Each row of a before or after table is a point. The points were changed in one or more steps. Then noise was added and the rows were shuffled. The steps act on columns, c1 being the first. Write out the steps. A step turns or swaps two columns, mirrors them in a line or flattens them onto one, adds a multiple of one to another, or multiplies or shifts one. Angles are multiples of 10 degrees, from the lower column toward the higher: turns from -170 to 170, lines from 10 to 170 but not 90. Use the fewest steps. Two steps may share a column if one is a turn and the other turns, adds or multiplies; they go together, in the order done. Otherwise the lowest column goes first.
In the rows, 128 means zero.

Before (10 x 2)
[[125 150]
 [188 136]
 [125 154]
 [136  78]
 [122 135]
 [132 151]
 [121 154]
 [124 142]
 [129 137]
 [145 136]]
After (10 x 2)
[[128 141]
 [122 156]
 [118 137]
 [247 139]
 [114 162]
 [120 144]
 [144  62]
 [137 158]
 [162 139]
 [120 162]]
Steps: multiply c1 by 2; multiply c2 by 1.3

Before (9 x 6)
[[118 119 115  90 101 112]
 [150 164 149 180 111 149]
 [116 107 121 127 163 140]
 [164  73 120 148 118 157]
 [146 164 132 151 143  87]
 [130 136 119  94 177 127]
 [130 101 108 139 161 155]
 [144 155 129 104 144 142]
 [148 103 151 145 144 158]]
After (9 x 6)
[[133 184 142  86 160 131]
 [144  81 144 181 129 129]
 [121 161  99 147 124 128]
 [130 128 165 169 164 130]
 [145  40 142 153 128 131]
 [154 171 154  83 119 130]
 [116 180 154  99 150 132]
 [164 237 115  41 129 127]
 [148  20 121 129 101 126]]
Steps: multiply c2 by 2.5; turn c2 and c4 by 150 degrees; turn c3 and c5 by -60 degrees; multiply c6 by 0

Before (9 x 12)
[[131 119 125 106 136 132 132 141 116 154 110 138]
 [110 138 131 108 125  96 112 126 131 156 161 120]
 [151 133 126 106 151 139 158 128 141 105 146 131]
 [121 143 134 141 142  99 115 143 110 129 128 163]
 [161 159 110 116 137 119 129 125 128 148 116 118]
 [130 137 112 104 137 136 132 124 115  99 143 122]
 [143 133 117 118 149  94 131 140 153 135 125 128]
 [124 149 118 130 158 118 163 129 123 111 117 154]
 [152 140 108 151 135  89 119 104 113  99 132 170]]
After (9 x 12)
[[130 120 113 121 137 126 152 137 125  99 142 117]
 [109 122 119 144 153 114 159 139 122 109 146 110]
 [132 105 116 166 158 138 144 117 124 111 121 126]
 [123 126 113 128 146 149 140  97 131 137 129 128]
 [145 116 135 105 123 175 140  97 133 157 160 137]
 [118 117 100 158 137 251 116 106 123  97 132 165]
 [134 112 132 140 143 133 120  98 130 124 129 164]
 [106  95  98 120 137 149 138 121 130 145 110 120]
 [126 138 126 129 135  86 152 122 130 151 110 135]]
Steps: mirror c1 and c3 in the line at 100 degrees; multiply c2 by -1; turn c7 and c12 by -40 degrees; turn c4 and c7 by -70 degrees; turn c6 and c8 by 120 degrees; multiply c6 by 3; flatten c9 and c10 onto the line at 80 degrees

Before (11 x 20)
[[135 128 119 117 122 121 125 114 131 148 135 127 147 163 103 157 145 153
  122 153]
 [129 136 127 121 127 131 135 116 118 131 128 135 135 102 111  95 101 134
  131 131]
 [161 132 153 132 142 132 117 130 118  95 138 144 140 121 135 109  97 126
  138 135]
 [149 105 155 140 118 108 133 115 135 115 137 153 124 117 136 101  97 138
  177 138]
 [116 114 128  92 144 129 125 128 126 129 122 115 134 147 100 159 155 110
  130 154]
 [106 124 111 130 140 145 123 118 135 128 109 126 142 156  97 166 134 131
  126 128]
 [124 128 120  91 124 130 135 130 126 143 115 140 161 153 113 179 134 123
  135 133]
 [132 131 145 122 135 145 137 139 112 118 151 131 118 108 105 117  94 160
  152 124]
 [128 138 166 130 123 124 136 133 140 128 133 138 135 148 130 111  96 125
  153 154]
 [130 137 129 104 133 137 122 120 136 143 128 126 147 166 107 146 161 116
  151 120]
 [154 114 160 130 154 117 129 123 126 143 133 129 126 128 146 102  82 136
  158 131]]
After (11 x 20)
[[ 34 147 129 132 133 137 122 119 136 143 124 166 159 126 107 125  97 168
  151 113]
 [ 56 151 128 116 145 128 126 128 126 129 129 156 162 138 100 152  90 151
  131 173]
 [113 173 120 138 126 131 136 130 127 142 118 179 178 125 113 152 118 154
  136 118]
 [217 116 167 136 123 125 136 131 140 129 128 179 131 126 129 113 161 148
  154 144]
 [223 122 144 116 134 144 137 139 112 118 147 173 130 105 105 112 166  99
  152 141]
 [204 112 153 141 142 132 116 130 118  94 135 184 132 133 134 113 191 122
  140 117]
 [119 160 110 142 140 146 123 117 135 128 114 166 133 116  97 154 102 154
  126 109]
 [204 100 127 130 127 131 135 117 118 131 125 175 139 131 112 111 156 101
  131 128]
 [ 78 157 119 138 122 119 125 115 132 148 134 167 146  93 102 135 118 152
  121 137]
 [250 100 160 127 153 118 129 124 126 143 140 168 126 120 146 128 200 125
  158 133]
 [208  97 154 132 118 108 134 114 135 115 148 194 117 122 136 133 179 115
  176 135]]
Steps: multiply c17 by 3; turn c1 and c17 by 110 degrees; turn c2 and c11 by -30 degrees; turn c2 and c16 by -70 degrees; turn c4 and c13 by -60 degrees; add -1.5 times c4 to c20; shift c12 by 40; turn c14 and c18 by 110 degrees

Before (11 x 48)
[[ 63 138 146 103 101 137 144  75  98 159 178 145  76  78  77 114 102 170
   91 138 120 153  78 139 175  90 142 118 124  91 132 114 157 115  81  94
  158 104 116  83 166 104  88 126 146 145 120 126]
 [121 100 160  84 171 128 107 153 119 129 145 110 133 102 164  78 119 132
   95 119 146 175 122 170 107 142 168 110 133 130 120 161 126 167  84 154
   93 180 127  87 156 106 101 103 184 161  89  95]
 [109 170 141  84 131 213 176  99 129  81 171 106 118  73 122 129 139  90
  169 163 100 150  86 169 154 122 154  82 140  64  98  87 136 161 128 127
   69 154  78 162  95 173 142 131 135 136 117  83]
 [121 120 181 107 103 147 104 109 175 140 108 168 140 145 142 162  48 148
  163 192 161 134 168 153 135 144 143 143 158  96 116 104 100 124  94 154
  129  85 157  84 147 127 153  96 121  86 119 101]
 [119 100  89 164 175 156 162  89  97  77 158 120  68 112 156 138 132 157
   87 115 161  94 167 131 129 108  76 118 162 141 104 161 126 168 157 156
  115 145 116 128 136  83 173 114 128  66 153 148]
 [ 71 127 170 137 118 145 128 107 132 170 120 102 122 149 162 135 130 134
  135 183 151  95 131  92 126 180  81 155  99 118 165  86 159 157 108 108
   98  90  62 153 137  84 141 150 142 152 107 159]
 [ 52 113 127 141 130 171 114  79 186 152  95 114 101 108 117  74  92 164
  158 162 134 117  85  80 117 133 173 106 120 135 170 175 174  90 103  87
  105 162 155 119 157 125 155  99 134 109 116 117]
 [ 87 130 180 164 153 141 188  94 137 141 157 136 151  79  90 117 127 170
  149 118  98  97 142 112 131 119 114 109  86 121 113 111 151  96 171 117
  135 123  93 123 167 170  81 175 123  68 107 107]
 [134 146 133 158 141 170 111 151 143 141  99 106  74 161 101 119  63 154
  129 121 146 133 171 133 110 101  89 173 150  75 104 150 169 158 171 123
  118 128  84  86  94 143 150  94 126 165 118 135]
 [144 156 124 163  90 170 114 129 104 110 111 107  80 120 148 105  83 157
  100 190 114 101 118 101 177 116  90 167 131  61 111 166 115 141  87 177
  102 128 153 103 154  96  85 115 108 142 165 121]
 [ 67 189 128  84 150 127 123 157 102 154 169 155 135  97 131 136 128 142
  123 115 115 122 173 146 163  88 101  85 123 151  81 174 176 129 152 114
   84 152 138  91  69 104 118 100 193 146 127  96]]
After (11 x 48)
[[ 66 102 127  84 149 127 123 176  62 155  91 155 135  98 101 148 128 143
  122 115 116 185 174 147 163  88 101  86 123 149  90 174 200 131 150 116
   84 151 138 169 120 103 117 100 194 144 129  93]
 [118 171  89 163 176 156 162  60 118  78 128 123  67 111 134 147 133 159
   89 115 159 119 167 130 130 107  76 118 161 143  91 159 131 170 156 157
  115 145 117 158 158  83 173 114 127  65 152 148]
 [121 101 160  83 169 127 107 173 147 129  87 108 133 100 152  88 118 133
   95 120 145  80 122 169 106 140 169 111 132 129  99 161 190 166  84 155
   91 179 126 145 149 104 101 104 184 162  89  93]
 [ 52 144 129 142 131 171 111  66 182 151 119 112 101 108 148  83  90 164
  156 164 134 119  85  80 117 132 173 108 122 136 167 174 101  90 103  88
  105 160 154  95  91 125 155 100 134 107 117 117]
 [108  90 139  84 131 215 174 125 101  83 162 108 117  73 105 139 141  89
  170 164 100 154  87 171 155 122 154  83 142  65 109  88 196 160 129 128
   70 153  79 172 110 170 142 131 135 137 117  82]
 [146 137 125 163  91 171 115 124 136 111 102 108  78 118 134 116  83 158
  101 190 114 166 120 101 177 117  90 168 131  59 102 164  74 141  86 175
  100 126 152 112 159  96  85 115 109 142 165 121]
 [ 85 155 180 165 151 139 186  77 166 142 124 137 152  80  91 127 128 167
  150 119  97 146 142 112 132 118 113 109  86 119 140 110 128  95 171 117
  136 124  93 158 140 171  81 174 123  68 108 105]
 [ 72 159 171 139 117 145 129  86 136 169 152 102 122 149 178 144 130 133
  134 183 149 146 132  94 125 181  80 154  99 119 135  87 105 155 110 109
   99  90  63 120 129  85 141 149 142 151 108 160]
 [121 127 182 106 105 147 103 109 170 140  85 168 139 145 130 171  48 148
  164 194 163 117 169 152 134 144 143 143 158  97 110 106 137 125  95 154
  128  84 158 107  95 127 154  97 121  85 118 103]
 [ 61 101 148 103 101 136 145  93 145 159  82 146  75  79  91 124 101 170
   91 138 121 124  77 138 175  90 141 117 124  92 161 114 173 114  81  95
  160 104 116 178 172 105  88 126 148 145 122 128]
 [134 114 133 158 140 171 109 161 107 141  86 104  73 161  94 127  62 154
  129 121 147 142 170 133 111 101  89 173 149  74 128 151 176 157 170 123
  120 129  83 100  97 143 151  93 124 165 116 136]]
Steps: turn c2 and c22 by 120 degrees; add -0.7 times c2 to c8; turn c9 and c41 by -60 degrees; swap c11 and c40; turn c15 and c31 by -40 degrees; shift c16 by 10; add 1.5 times c24 to c33

Before (13 x 64)
[[179 176 159 133 150 166 140 124 152 148  96  47 131 142 132 158 130 118
  138 158 115 176 143 121 126 166 133 104 136 109 102 135 158 125  87 144
   98 113  85 121 116 159 134 159  95 105 119 104 135 146  87 130  71 134
   95 157 156 153  87 167 157 130 160 111]
 [172 165 103  83 115 138 113 114 146 103  91  65 137 157 158  77 104 209
  122  73 151 118  98 119 140 123 119  94 168  96 168 153 167 129 127 123
   32 142 149 132  85 120  96 101 157 182 120 120 121 148 170 137 123 111
  160 124 130 140 136  93 143 128 141 139]
 [145 144 110 126 139 133 115  88 113 132  53  62 145 157 153  44 119 207
  153  96 168 102  99 183 123 139 126 148 152 128 165 155 116 134 110 131
   39 122 143 114  82  84  79  76 112 146 109 103 142 143 169 136 130 102
  143 137  87 130 168 134 149 196 131 110]
 [142 149 127 121 104 145 132 149 104 104  72  94 138 132 121  55 107 204
  167  87 137 127 141 112 149  99 112 142 116  71 184 143 185 129 134 145
   46 117 155 111  81 101 108 108 124 166 111 117 105 133 170 154  97 119
  183 135  95 101 182 128 166 163 105 132]
 [149 122 122 102  85 112 145 123 127 118 141 133  86 126 128 130 158 209
  149 142 116 117 163 143 188  87 153 122 111 118 188 125  61  94  96 122
  111 146 118  86 115  66 132 157 133 140 148 156 119 137 102 145 178  87
  188 123 164 127 107 129 143 137  69 144]
 [141 170  89 126  87 127 126 118 148 101 118 138 106 141  98 112 152 194
  156 202 123 125 146 174 151 131 144 135  90 144 166 122  45 157 101 158
  116 159 146 142 141 114 109 190 138 106 123 119  83  96  89 174 161 105
  159  91 167 132 112  97 142 106  47 126]
 [145 153 147 116 129 206 136 101 160 198 119  87 179 120 112 106  98 110
  139 123 116 139 153 134 136 136 146 108 157 123 110 184 187 119 132 126
   85 119  99 101 135 169 103 156 102  91 152  74 127 120 132 117  65 149
   81 128 127 172  65 152 124 124 164  90]
 [134 173 149 102 195 215 154 123 159 137 118 105 160 182 100 120 124 111
  121 132  98 151 122 129 168 161 114 151 166 113 104 139 193 141 117 145
  135 148  90 129 177 166  99 145 100 101 144 109 130 140 124 112 112 159
   81 170 126 146  90 171 133 123 170  85]
 [139 110  80 113  94 142 141 138 126 118 143 151 150 147 159 138 148 150
  140 183 101 115 168 138 123 104 145 157 103 136 156  88  56 155  77 137
   94 138 139 121 156  77  99 139 145  96 105 117  94 128  75 158 158  76
  177 146 158 133  84  75 154 109  45 148]
 [149 156 106 113  84 114 138 129 154 100 111 184  96 135 114 124 130 143
  132 156  58 104 121 151 162 117 138 171  98 147 160 135  74 165  98 122
   87 129 133 139 121  90 110 149 116 123 114 115 145 124  64 205 170  54
  153  96 157  95  77 114 130 132  57 129]
 [127 160 169  93 163 207 143 113 135 154 121 106 152 130 122 134 102  65
  129 151 109 140 138 137 161 167  98  91 158 113 104 183 145 137 129 189
  158 127  86 113 142 152 102 136  84  85  89  97 111 176 114 134  84 146
   94 138 167 153  96 120 100 118 147 121]
 [142 106 103 141  95 117 125 104 133  84 124 141  99 181 120 113 143 142
  144 159 108 114 109 154 147 112 153 145 109 128 182 144  73 115 131 119
  114 144 124 103 149  82 132 147 134 123 118 108 106  90  61 192 143 110
  198 140 203  99  95  91 183 138  76  93]
 [138 188 176 123 136 188 183 135 154 164 113  86 168 170 102 146 117 118
  130  91  94 144 165 135 116 160 133  97 147 127  88 188 144 109 120 145
  131 142  86 134 155 178 103 113  75  89 119  85 167 123 123 165 103 174
   73 177 148 187 119 140 168 115 171  99]]
After (13 x 64)
[[179 176 158 134 113 166 141 148 175 148  95 170 134 142 133 159  59 117
  135 158 116 152 143 120 126 166 138 105 136 109 102 124 158 125  88 145
   99 114  84 122 116 159 134 159  96  99 118 104 136 147  86 130  71 133
   95 158 156 151  87 167 156 128 160 111]
 [149 122 120 103 126 112 146 114 117 117 142 151 140 126 127 129 147 211
  133 141 116 127 164 143 186  88 179 122 111 119 187 169  62  94  97 123
  111 147 118  86 115  66 133 158 133 172 149 156 120 137 101 145 178  87
  188 123 164 126 107 129 141 138  70 144]
 [140 170  90 126  93 127 127 162 124 100 119 142 129 142  98 112 148 193
  136 203 123 148 145 174 151 131 162 133  90 144 164 151  45 157 100 158
  117 159 147 142 140 114 108 190 139 158 124 119  82  95  86 174 162 105
  160  90 167 131 113  97 141 106  48 126]
 [141 106 103 142 113 118 125  90 113  84 124 135 153 181 120 112 146 142
  140 159 107 133 108 154 147 113 178 146 108 127 180 150  73 116 131 117
  113 145 124 104 150  82 133 147 134 157 118 108 106  90  60 193 143 110
  198 140 203 100  95  91 182 138  76  94]
 [146 153 147 116  94 207 134  97 138 198 119 123 163 121 112 107  77 111
  129 123 115 160 153 134 136 136 164 108 157 124 111  60 187 120 133 126
   85 118 101 102 135 170 103 156 102 115 153  74 128 120 131 117  65 149
   80 128 126 172  66 153 124 123 163  90]
 [149 155 105 111 108 114 138 120 105 100 110 101 145 136 114 123 177 143
  140 156  57 154 120 151 163 118 147 171  98 147 161 156  74 165  97 122
   88 128 133 140 122  90 110 150 115 168 114 115 144 124  65 206 169  54
  153  96 158  94  78 114 131 132  57 128]
 [127 161 170  93  99 209 143 206 139 154 120 116 172 130 121 136  97  65
  131 150 109 134 138 138 160 169  67  91 159 114 105  85 145 136 128 189
  158 127  86 114 143 152 102 135  85  82  89  97 112 175 112 135  85 146
   95 138 166 153  95 120 101 118 147 121]
 [144 144 110 127 148 132 115  93 103 131  55 153 148 157 153  44  66 207
  121  96 168 112  99 183 124 139 125 147 153 128 166 103 117 134 110 130
   40 121 143 113  83  84  78  77 112 124 109 102 142 143 163 136 130 104
  144 138  87 130 168 133 149 196 131 111]
 [138 187 175 122  93 188 183 160 144 164 113 140 173 170 103 146  86 116
  129  92  94 155 165 136 117 160 138  97 146 127  89  71 144 109 120 145
  130 143  86 134 154 179 103 114  75 107 118  85 167 123 122 166 103 174
   72 177 148 188 119 140 168 113 170  99]
 [140 110  79 113  85 142 141 153 116 119 142 134  83 148 158 139 159 151
  138 183 100 125 167 137 123 104 161 157 103 135 155 121  56 154  76 136
   95 138 140 121 156  77  99 139 145 149 104 115  94 128  74 159 159  76
  177 145 158 134  84  76 154 109  44 149]
 [136 172 149 102 125 215 154 148 150 137 118 136 128 182 100 119 106 110
  129 132  98 159 123 128 167 162 100 152 166 111 104  95 192 141 117 145
  136 148  90 129 176 167 100 145 100  56 144 108 129 139 125 113 111 159
   81 170 126 147  90 171 133 124 170  84]
 [171 165 104  83 175 138 113 107 118 103  92 139 149 158 158  78  62 209
  119  74 151 145  97 120 139 124 109  93 168  96 169 111 167 130 127 122
   32 143 150 132  85 120  97 101 157 159 120 120 121 148 169 136 122 110
  160 125 131 140 136  93 144 127 141 139]
 [142 151 127 122 155 145 131 174 127 103  72 126 138 133 122  55  87 204
  122  88 138 106 142 113 149  98  96 142 115  71 184 113 186 129 133 145
   45 118 156 111  82 101 107 107 124 164 109 115 104 132 163 154  96 119
  182 136  96 102 182 127 167 163 105 132]]
Steps: turn c5 and c46 by -70 degrees; add 1.5 times c36 to c8; swap c9 and c22; mirror c12 and c17 in the line at 60 degrees; turn c13 and c32 by -110 degrees; flatten c19 and c51 onto the line at 100 degrees; multiply c27 by 2
